Each point is reached from the start by the listed moves, each made once or not at all, plus a little noise. Say if it took an odd or an even number of moves. Then give how often each move was made.
In the rows, 128 means zero.

Moves:
(1): [116 121 141 121]
(2): [138 178 150 113]
(3): [ 86 132 115 151]
Start: [105 133 154 117]
Points:
[ 64 137 143 141] -> odd (0, 0, 1)
[115 185 177 101] -> odd (0, 1, 0)

Moves:
(1): [137 130 128 125 131 114 121 122 138 140 120 113 112 135]
(2): [174 151 131 123 137 131 120 129 112 143 121 143 132 108]
(3): [141 129 142 112 153 125 121 138 121 127 115 107 139 139]
(4): [101 108 131 159 146 106 131 116 139 118 124 133 142 122]
(5): [118 137  76 158 138 130 145 145 135 127 108 123 130 115]
(6): [140 116 126 133 110 132 149 126 144 134 105 129 146 125]
(7): [149 152 132 149 118 136 171 120 115 142 147 155 130 144]
(8): [161 142 121 140 117 125 137 143 139 130 155 118 149 122]
(9): [123 148 145 127 136 146 138 121 151 143 136 120 134 115]
(10): [125 135 141 131 121 127 124 138 108 142 125 121 130 131]
(11): [121  95 132 128 136 136 115 129 123 158 144 137 126 134]
Start: [144 119 108 131 123 126 146 121 133 139 118 133 139 111]
Points:
[220 184  90 162 146 158 224 131 142 187  83 143 183  88] -> even (0, 1, 1, 0, 1, 1, 1, 0, 1, 0, 0)
[173 130  83 207 155 111 178 124 107 213 111 162 145 104] -> odd (1, 1, 0, 1, 1, 0, 1, 0, 0, 1, 1)
[135 121 141 141 177 105 147 103 169 156 101  94 153 110] -> even (1, 0, 1, 1, 0, 0, 0, 0, 1, 0, 0)
[123 124 101 183 159 126 188 136 163 161  62  97 194  87] -> even (0, 0, 1, 1, 1, 1, 0, 0, 1, 1, 0)
[179 143  66 229 109 101 229 133 153 177 108 129 182 107] -> odd (1, 0, 0, 1, 1, 1, 1, 1, 0, 1, 0)
[171 158  75 179 104 146 200 153 170 176 108 103 188  79] -> odd (0, 0, 0, 0, 1, 1, 0, 1, 1, 1, 0)
[125 105  70 193 130  92 180 129 157 161  61 113 157  96] -> odd (1, 0, 0, 1, 1, 1, 0, 0, 0, 1, 0)

Moves:
(1): [129 135 127 131 145 104 116 142 126 139 129 131 135 134 115 116 113 144
 128 139]
(2): [119 149 132 128 124 134 130 143 134 127 125 134 136 136 131 132 129 123
 113 108]
(3): [142 119 129 136 130 129 137 157 118 125 110 119 123 124 130 124 146 125
 129 120]
(4): [143 130 111 134 121 136 130 136 111 126 130 144 118 125 126 129 117 121
 123 131]
(5): [131 118 136 128 107 127 117 144 135 139 139 141 111 137 114 139 139 117
 125 121]
(6): [135 128 122 144 136 156 112 144 121 126 122 111 127 138 135 144 124 127
 118 115]
(7): [140 138 119 134 133 127 133 134 150 120 135 126 126 136 129 141 133 134
 142 112]
(8): [117 114 123 128 116  98 127 124 141 118 125 116 122 119 125 128  92 137
 125 139]
(9): [121 119 113 139 132 126 114 115 154 118 125 139 148 112 130 130 136 126
 111 150]
(10): [131 120 101 118 100 131 111 133 122 146 126 143 133 126 139 121 140 129
 117 114]
(11): [137 113 130 126 100 137 126 114 139 108 139 121 149 147 113 116 128 117
 129 153]
(12): [134 112 132 116 135 136 116 138 126 125 120 150 130 131 146 138 122 121
 128 112]
(13): [118 117 135 145 127 138 125 135 123 144 131 147 126 128 140 122 120 132
 143 129]
(14): [133 125 135 144 116 126 139 107 134 112 101 149 128 124 138 143 138 138
 118 119]
(15): [108 116 140 124 129 120 145 126 113 102 158 105 141 141 130 126 150 123
 122 147]
(16): [144 111 125 134 134 141 133 128 115 153 119 129 146 127 115 152 130 124
 125 101]
(17): [116 142 119 123 108 150 117 132 107 109 112 131 141 120 108 153 130 148
 143 132]
(18): [132 144 133 115 125 131 128 136 121 144 116 133 124 135 133 152 118 138
 126 143]
(19): [122 139 111 141 120 124 121 119 113 138 132 124 129 138 126 128 124 111
 146 132]
(20): [119 120 101 121 138 139 130 124 127 125 111 132 118 144 123 139 127 133
 127 124]
Start: [126 124 126 121 143 136 116 125 119 128 116 135 121 139 137 135 132 149
 102 119]
Points:
[159 134  59 172  80 212  94 173  43 140  41 168 150 146 132 207 161 143
  84  39] -> odd (0, 1, 1, 1, 0, 1, 0, 0, 0, 1, 0, 0, 0, 1, 0, 1, 1, 0, 1, 0)
[ 86  97 102 161 115 162  85 160 106 120  66 169 159 170 110 249 112 192
  67 123] -> odd (1, 1, 0, 0, 1, 1, 0, 1, 1, 0, 0, 0, 1, 1, 1, 1, 1, 1, 0, 1)
[156  63 117 136  82 128 101 146 117 137  98 166 178 168 114 174 189 150
  53 146] -> even (1, 0, 1, 0, 1, 0, 0, 0, 1, 1, 1, 0, 0, 1, 1, 1, 0, 1, 0, 0)
[107 109  53 154  84 138 100  69 160  52  74 149 159 156 104 190 117 170
 119 155] -> even (0, 0, 0, 0, 0, 0, 1, 1, 1, 0, 1, 0, 0, 1, 0, 0, 1, 0, 1, 1)
[101 107  85 158 164 166 117 181 106 111  91 147 183 159 108 190 168 181
 107 102] -> even (1, 1, 1, 0, 0, 0, 1, 0, 1, 0, 0, 0, 1, 0, 1, 1, 1, 0, 0, 1)

Moves:
(1): [126 122 124 130 123 145 131 121 129 128 136 125 130 128 128 135 133 124
 126 119 130 122 135 133 134]
(2): [133 126 131 134 122 127 135 136 124 122 138 121 124 120 126 133 131 144
 133 141 130 124 130 145 123]
(3): [120 123 134 130 121 134 126 129 127 121 121 134 135  98 123 121 130 131
 123 124 119 117 133 121 108]
(4): [120 122 116 127 125 118 128 133 128 126 131 124 124 118 124 127 128 132
 125 131 129 135 120 137 132]
(5): [137 115 112 129 118 127 120 136 141 126 130 126 129 115 113 121 119 137
 129 144 124 127 119 124 120]
(6): [136 123 128 133 132 124 113 136 116 129 139 127 113 128 123 138 131 130
 130 137 126 137 123 122 133]
(7): [130 117 126 131 122 130 134 130 135 118 109 138 114 133 127 119 126 119
 124 135 133 137 136 114 121]
(8): [128 115 121 127 131 132 133 128 115 133 125 131 116 135 130 135 115 132
 135 137 138 127 130 122 153]
(9): [132 133 125 126 125 133 128 147 133 126 129 129 126 113 130 115 138 132
 121 131 129 128 118 134 116]
(10): [128 133 136 125 123 130 129 127 126 134 134 135 150 132 134 125 130 127
 123 137 133 141 122 144 123]
(11): [126 135 132 121 131 126 125 126 124 129 131 128 132 129 119 120 132 138
 124 126 124 127 121 137 123]
(12): [121 119 122 133 129 131 126 126 130 130 128 130 126 133 133 131 132 130
 139 128 128 125 139 128 136]
(13): [122 115 114 127 119 143 133 114 122 123 133 121 129 127 140 127 131 130
 136 129 118 124 135 127 140]
(14): [138 123 107 117 124 138 134 130 122 126 125 141 112 118 121 129 130 114
 139 137 120 136 128 134 122]
(15): [132 123 129 128 121 113 123 139 140 132 124 123 122 112 127 121 135 135
 113 139 121 125 140 107 116]
(16): [120 115 116 123 127 141 141 134 132 123 128 138 137 133 130 134 125 130
 126 122 122 126 131 126 119]
(17): [131 127 130 123 123 133 124 130 133 129 122 127 132 124 130 132 133 139
 132 131 130 130 123 132 127]
(18): [142 117 112 134 136 131 138 128 126 133 120 128 119 118 120 120 137 132
 124 138 123 128 121 127 123]
(19): [127 124 127 127 124 130 140 131 126 134 118 125 141 136 130 124 126 123
 133 115 129 129 131 127 126]
(20): [124 144 135 144 118 118 109 130 125 140 139 119 131 123 121 132 128 140
 125 133 128 124 115 135 117]
(21): [114 118 122 127 136 134 125 131 134 129 118 120 126 122 124 131 126 118
 128 132 124 115 133 114 125]
(22): [132 122 131 129 125 119 120 123 126 129 136 129 123 119 125 136 138 128
 128 130 123 110 120 127 132]
(23): [135 121 131 123 138 120 123 121 128 135 128 121 118 126 130 126 125 132
 123 119 133 127 130 132 123]
(24): [132 125 126 135 123 125 120 130 123 126 121 131 127 132 134 132 130 127
 124 130 131 129 133 127 136]
Start: [139 132 141 131 120 120 114 128 131 115 128 113 132 121 133 107 136 114
 125 130 124 135 142 133 104]
Points:
[164  50  74 169  63 147  73 167 141 107 124 104  78   7 104 105 188 149
 124 213  85  96 148 110  59] -> odd (1, 1, 1, 0, 1, 1, 1, 0, 1, 0, 0, 1, 1, 1, 1, 0, 1, 1, 0, 1, 1, 1, 0, 1)
[145  81  68 142 108 145  96 140  95 130 152  97  75  64 113 125 164 117
 136 176 104 112 110 139 123] -> odd (1, 0, 0, 1, 0, 1, 0, 1, 1, 0, 0, 0, 1, 1, 0, 0, 0, 1, 0, 1, 1, 1, 0, 0)
[152  76 113 132  87 136  99 152 113 126 101 128 100  87 114 112 142 137
 108 144 121 135 158 108  69] -> even (1, 0, 1, 0, 0, 1, 1, 1, 0, 0, 1, 0, 0, 1, 1, 1, 1, 0, 1, 1, 0, 0, 1, 1)
[141  36  66 153  83 159 111 153 127 122 117 106 104  58 119  95 146 162
 128 156 116 130 132 127  86] -> even (1, 0, 1, 1, 1, 1, 1, 1, 1, 0, 0, 1, 1, 0, 0, 1, 1, 1, 1, 1, 0, 0, 1, 0)
[154  79 119 138 106 160 132 159 122 122 137 118 148  73 137 105 171 155
 120 138 121 133 144 171  58] -> even (1, 1, 1, 0, 0, 1, 0, 0, 1, 1, 0, 1, 0, 0, 0, 1, 1, 1, 1, 0, 0, 0, 1, 0)
[150  96  92 108 110 119 118 168 139 117 124  94 112  67  97  79 139 135
 128 153 113 130 121 166  64] -> odd (0, 1, 0, 1, 1, 0, 0, 0, 1, 0, 1, 0, 0, 1, 0, 0, 0, 0, 1, 0, 1, 0, 1, 0)
[170  58  97 152 117 132  98 154 144 109 135  98  73  67 102 104 164 133
 124 176 119 108 139 127  85] -> odd (1, 1, 0, 0, 1, 1, 1, 0, 1, 0, 0, 1, 0, 0, 0, 0, 0, 1, 0, 0, 1, 1, 1, 0)
[135  62 111 136  91 130  75 122 127 106 132 109 122  62 112 100 153 124
 104 159 108 119 138 129  91] -> odd (1, 0, 1, 1, 1, 1, 1, 0, 0, 1, 1, 0, 1, 0, 0, 0, 0, 0, 0, 0, 1, 1, 1, 1)
[154  79  85 130  97  99 114 164 141 140 138  98 132  53  85  93 157 152
 105 183  95 115 111 159  35] -> even (0, 1, 0, 1, 1, 0, 0, 0, 0, 1, 1, 0, 0, 1, 1, 1, 0, 1, 1, 1, 1, 1, 1, 0)
[143  80  90 111  93 127 111 162 116 109 120 117 115  59 128  86 162 133
 108 136  92 138 148 126  66] -> even (0, 0, 1, 1, 0, 1, 0, 0, 1, 0, 1, 0, 1, 1, 1, 1, 0, 0, 1, 0, 0, 0, 1, 1)
[142  39  62 119 120 184 163 115 120 117  88 119  96 117 136 107 132  88
 138 134 113 124 171 108 112] -> even (1, 0, 0, 0, 0, 0, 1, 1, 0, 0, 0, 0, 1, 1, 0, 1, 0, 1, 1, 0, 1, 0, 1, 0)

Moves:
(1): [131 109 124 122 128 126 136 108 141 115 134 128 143 129 140 124 119 140
 122 128 144 134 137 142]
(2): [129 133 113 132 126 127 132 130 124 132 140 119 133 127 134 124 127 130
 134 130 125 130 112 133]
(3): [141 136 138 129 123 132 126 131 129 137 128 131 131 136 123 128 126 127
 143 126 119 132 129 118]
(4): [120 117 127 130 129 122 138 150 133 127 128 128 122 142 135 127 121 129
 140 122 140 127 130 123]
(5): [128 137 110 135 130 131 148 128 142 141 141 142 119 126 120 141 160 115
 134 130 120 123 118 142]
(6): [120 138 117 131 136 127 140 124 135 144 116 119 128 125 119 133 120 135
 125 120 126 122 142 120]
(7): [128 122 131 117 121 139 142 134 122 133 141 124 108 120 124 125 122 129
 132 130 118 132 116 122]
(8): [127 113 128 127 134 140 121 131 130 134 143 121 141 131 141 123 131 125
 122 120 129 124 126 140]
(9): [131 119 136 128 117 104 122 122 127 136 135 119 129 133 116 122 119 118
 124 129 117 123 135 107]
(10): [144 121 107 142 137 122 122 121 132 130 140 143 120 125 108 113 127 126
 117 127 116 124 133 135]
(11): [124 139 153 126 133 116 124 134 124 120 129 130 127 124 121 123 118 136
 134 123 119 103 122 141]
(12): [125 137 127 136 128 133 126 127 145 135 129 136 125 133 137 127 137 132
 135 124 140 126 129 116]
(13): [123 129 120 125 113 121 116 123 114 120 133 138 125 131 111 140 128 134
 103 144 115 115 125 131]
(14): [128 131 128 155 120 128 137 128 130 136 125 124 123 117 136 128 129 133
 128 134 147 132 120 133]
(15): [130 131 125 123 120 137 127 142 127 133 127 129 121 107 132 146 127 124
 132 124 135 120 126 132]
(16): [131 116 119 127 144 123 114 119 119 158 116 139 130 131 136 136 129 122
 135 131 139 117 121 146]
(17): [126 134 110 140 128 127 123 114 121 125 112 135 114 129 125 128 150 136
 123 133 123 116 146 127]
(18): [124 110 130 126 133 137 120 126 138 122 120 126 127 129 120 138 115 112
 137 114 119 126 123 135]
(19): [138 132 132 121 124 127 130 139 137 130 119 119 133 130 138 123 122 125
 134 138 134 123 130 128]
(20): [116 138 125 125 140 136 127 126 123 111 142 126 103 141  97 140 129 105
 137 105 134 127 145 135]
(21): [117 127 131 137 126 129 114 121 138 132 119 133 128 120 117 132 129 118
 136 134 120 123 142 129]
(22): [119 133 116 120 126 117 127 114 136 130 131 122 109 136 130 119 128 126
 118 106 114 150 130 155]
(23): [124 145 123 120 126 123 129 129 140 109 123 114 111 128 108 133 138 161
 133 126 134 145 122 121]
(24): [129 132 127 121 118 135 121 130 124 143 126 133 130 124 113 120 133 124
 127 124 125 125 116 127]
Start: [112 126 135 115 142 134 128 131 102 130 120 132 135 139 127 135 136 133
 129 113 132 117 116 126]
Points:
[ 99 106 143  70 167 155 136 151 134 152 118 107  97 165  78 146  98 140
 187  54 147  90 114 154] -> odd (1, 0, 1, 1, 0, 1, 1, 1, 0, 0, 1, 0, 0, 0, 0, 1, 0, 1, 1, 1, 0, 0, 1, 1)
[103 126  93 110 143 113 144 132 126 150 138 128 118 123 105 112 106 152
 126  62 122 102 117 180] -> odd (1, 1, 0, 1, 0, 1, 0, 0, 0, 1, 1, 0, 0, 0, 1, 0, 0, 0, 0, 0, 0, 1, 0, 1)
[ 77 110  94 101 133 149 118  97 134 190 132 160  84 125  41 193 141  77
 142  86 123  66 133 148] -> odd (1, 0, 0, 0, 1, 1, 1, 0, 1, 0, 0, 1, 1, 0, 1, 1, 0, 1, 0, 1, 1, 0, 0, 1)
[ 92 148  88 144 169 131 133 144 147 160 158 149  46 143  92 154 172 135
 159  45 166 100 103 211] -> even (0, 0, 0, 1, 1, 0, 0, 1, 0, 1, 1, 1, 0, 1, 1, 1, 0, 0, 0, 1, 0, 1, 1, 0)
[ 97 137 124 145 124 107 151 116 177 155 140 131  96 172 111 139 154  94
 174  79 153 129 153 148] -> odd (1, 0, 1, 1, 1, 0, 0, 0, 1, 0, 0, 1, 0, 1, 0, 0, 0, 0, 1, 1, 1, 1, 0, 0)
[105 165  90 136 112  97 133 128 114 169 140 151  68 132   7 133 163 160
 141 116  53  65 116 109] -> even (0, 1, 1, 1, 1, 1, 1, 0, 1, 1, 1, 0, 1, 0, 0, 0, 1, 0, 0, 0, 1, 0, 1, 1)
[ 74 154 107 139 151 125 113 117 151 171  89 111  84 107 106 165 129 159
 166  74 146 105  98 177] -> odd (0, 1, 0, 0, 0, 1, 0, 0, 0, 0, 1, 1, 0, 1, 1, 1, 0, 1, 0, 0, 1, 1, 1, 0)
[ 67 159  81 101 120 164 146 165 153 153 130 126  52 130  40 189 153 115
 173  85 125  89  99 129] -> even (0, 1, 0, 1, 1, 1, 1, 0, 0, 0, 0, 1, 1, 0, 1, 0, 0, 1, 1, 1, 1, 0, 1, 1)
[102 106  77 131 133 151 157 108 149 185 140 140  91 114 153 167 151 117
 156  84 159 129  67 205] -> even (1, 1, 0, 0, 1, 0, 1, 0, 0, 0, 0, 1, 0, 1, 1, 1, 0, 1, 0, 0, 0, 1, 0, 0)
[ 91 149 121 107 140 153  66 100 116 141 119 160 100 139  63 170 164 156
 144  89 142  60 142 166] -> odd (1, 0, 1, 0, 0, 0, 0, 1, 0, 0, 1, 1, 1, 0, 1, 1, 1, 0, 0, 1, 1, 0, 1, 1)
[ 98 107  81 115 123 109 117 126 175 177 153 139 120 131  81 135 126 109
 125  71  97  60 117 182] -> odd (1, 1, 0, 1, 1, 1, 0, 1, 1, 1, 1, 1, 1, 0, 1, 0, 0, 1, 1, 0, 1, 1, 0, 1)
[ 94 133  79 132 123  77  90 102 115 140 121 131  57 133  45 135 131 148
 132  91 137  73 134 193] -> odd (1, 1, 0, 1, 0, 0, 0, 0, 1, 1, 1, 0, 1, 1, 1, 1, 1, 0, 1, 1, 1, 1, 1, 1)

Moves:
(1): [139 136 137 137 117 117 139 117 128 133 118 131 131 139 141 123 125 115
 121 133 118 149 124 122 127 122]
(2): [140 128 137 121 120 129 126 132 132 121 115 133 107 140 122 120 133 129
 121 118 125 120 128 141 132 122]
(3): [120 128 142 139 133 129 149 136 136 110 141 131 131 123 128 122 110 115
 127 132 124 110 124 134 136 120]
(4): [110 134 127 121 112 109 143 130 127 136 143 132 110 117 136 123 141 118
  96 119 155 139 143 130 135 137]
(5): [121 124 139 126 136 121 141 138 145 109 128 114 115 132 137 124 130 119
 157 113 136 150 135 127 127 131]
(6): [131 132 119 128 130 131 108 113 115 131 134 125 130 153 128 123 112 115
 124 143 111 114 142 140 121 130]
(7): [127 120 123 129 121 121 144 109 124 121 124 115 121 131 136 118 136 128
 121 134 121 122 121 143 114 140]
(8): [135 120 112 145 123 149 130 113 152 136 122 127 115 112 116 131 124 130
 112 131 135 125 119 121 137 116]
(9): [125 131 123 126 132 117 133 129 132 127 126 134 137 109 132 128 120 138
 123 129 126 123 133 138 121 129]
(10): [123 128 142 125 125 126 123 127 126 115 132 138 131 115 143 126 128 118
 123 131 123 114 142 108 119 126]
(11): [124 141 125 137 137 118 132 109 141 121 124 122 130 121 106 130 137 139
 132 131 126 141 124 123 134 131]
(12): [130 131 120 121 129 131 143 112 129 149 131 136 136 132 126 121 149 128
 129 120 129 108 111 124 136 126]
(13): [122 131 147 121 136 120 122 115 112 119 125 133 140 136 134 137 104 125
 120 142 117 123 114 118 154 123]
(14): [127 112 130 119 113 123 144 137 136 123 124 133 140 126 135 122 127 108
 135 132 113 137 128 126 131 129]
(15): [110 117 115 141 142 145 115 117 113 127 102 134 120 142 134 106 138 113
 119 140 116 118 139 134 139 127]
(16): [136 127 132 129 119 126 140 131 129 151 125 133 127 127 127 123 110 108
 132 136 126 111 125 112  94 134]
(17): [117 129 135 132 125 129 121 129 134 154 114 116 128 125 130 126 124 132
 126 124 128 126 128 141 132 139]
(18): [113 117 136 114 115 132 127 134 128 114 129 132 125 118 125 152 151 141
 137 142 130 139 135 140 135 144]
(19): [129 127 128 125 132 131 135 115 138 136 130 130 139 116 124 126 134 131
 132 105 137 137 133 109 135 140]
(20): [128 119 133 126 104 129 129 129 113 125 115 134 142 123 117 122 117 144
 142 129 112 130 141 123 136 115]
(21): [125 123 141 125 127 109 108 128 142 127 131 139 131 141 128 129 141 122
 137 142 134 122 139 141 130 126]
(22): [137 134 120 120 120 119 157 132 130 127 126 138 129 131 158 104 132 152
 107 108 132 120 129 116 135 147]
(23): [119 125 137 122 125 146 135 128 116 132 132 111 128 139 128 134 128 123
 114 135 132 130 127 126 128 130]
(24): [154 128 119 130 122 130 133 127 129 129 134 121 130 123 118 129 119 130
 124 140 128 122 133 124 144 117]
Start: [118 118 105 107 109 131 143 128 129 140 126 125 136 132 120 142 115 138
 142 123 131 127 112 123 124 129]
Points:
[118  99 119 129  73 101 181  69 185 145  54 131  97 175 171  54 121  78
 114 147  82 103 144 128 102 156] -> even (1, 1, 0, 0, 1, 1, 1, 1, 0, 1, 1, 0, 0, 1, 1, 1, 1, 0, 0, 0, 1, 1, 0, 0)
[130 103  96 153 103 143 174  80 161 129  76  99  92 152 134  84  78  93
 108 151  90  98 129 180 145 114] -> odd (1, 1, 1, 0, 1, 1, 1, 1, 1, 0, 0, 0, 0, 0, 1, 0, 1, 0, 0, 0, 0, 0, 0, 1)
[159 100 130  86  30 151 229 113 149 146  98 137 115 127 141 113 124 141
 124 122 121 109 124  72 136 121] -> even (1, 1, 0, 0, 1, 0, 0, 1, 0, 1, 0, 1, 0, 0, 0, 1, 0, 1, 0, 1, 0, 1, 1, 1)
[127  99 126 103  32 138 198 100 167 182 101 119 127  79  85 118  99 112
  94 118 134 123 149  72 145 129] -> even (0, 1, 0, 1, 0, 0, 0, 1, 0, 1, 1, 0, 0, 1, 0, 1, 1, 0, 1, 1, 0, 0, 1, 1)
[ 84 102 100 125  89 118 188 114 188 164  70 123  83 103 115  94 120  93
 112 116 137 136 135 138 125 143] -> even (0, 1, 0, 1, 1, 0, 0, 1, 1, 0, 1, 0, 0, 1, 1, 1, 1, 0, 0, 0, 0, 0, 0, 0)
[ 74 124 105 102 121  94 211  69 134 109 104 118 115 134 162  85 143 140
 101  89 147 152 128  98 172 178] -> even (0, 0, 0, 1, 1, 0, 1, 0, 0, 0, 1, 0, 1, 0, 1, 0, 0, 0, 1, 0, 0, 1, 0, 0)
[113 128 112  97  63  99 249  36  95 166  94 146 166 111 160  73 113 130
  57 134 107  94 131  55 154 151] -> odd (1, 0, 0, 1, 0, 0, 1, 0, 1, 1, 1, 1, 1, 0, 1, 1, 0, 0, 1, 1, 0, 1, 1, 1)
[148  91 137  85  62 100 212  97 187 156  93 137 121 139 165  88 108 104
 120 130 114  62 100 102 144 137] -> odd (0, 1, 0, 0, 1, 0, 1, 1, 0, 1, 0, 1, 1, 1, 0, 1, 1, 0, 0, 0, 1, 1, 0, 1)
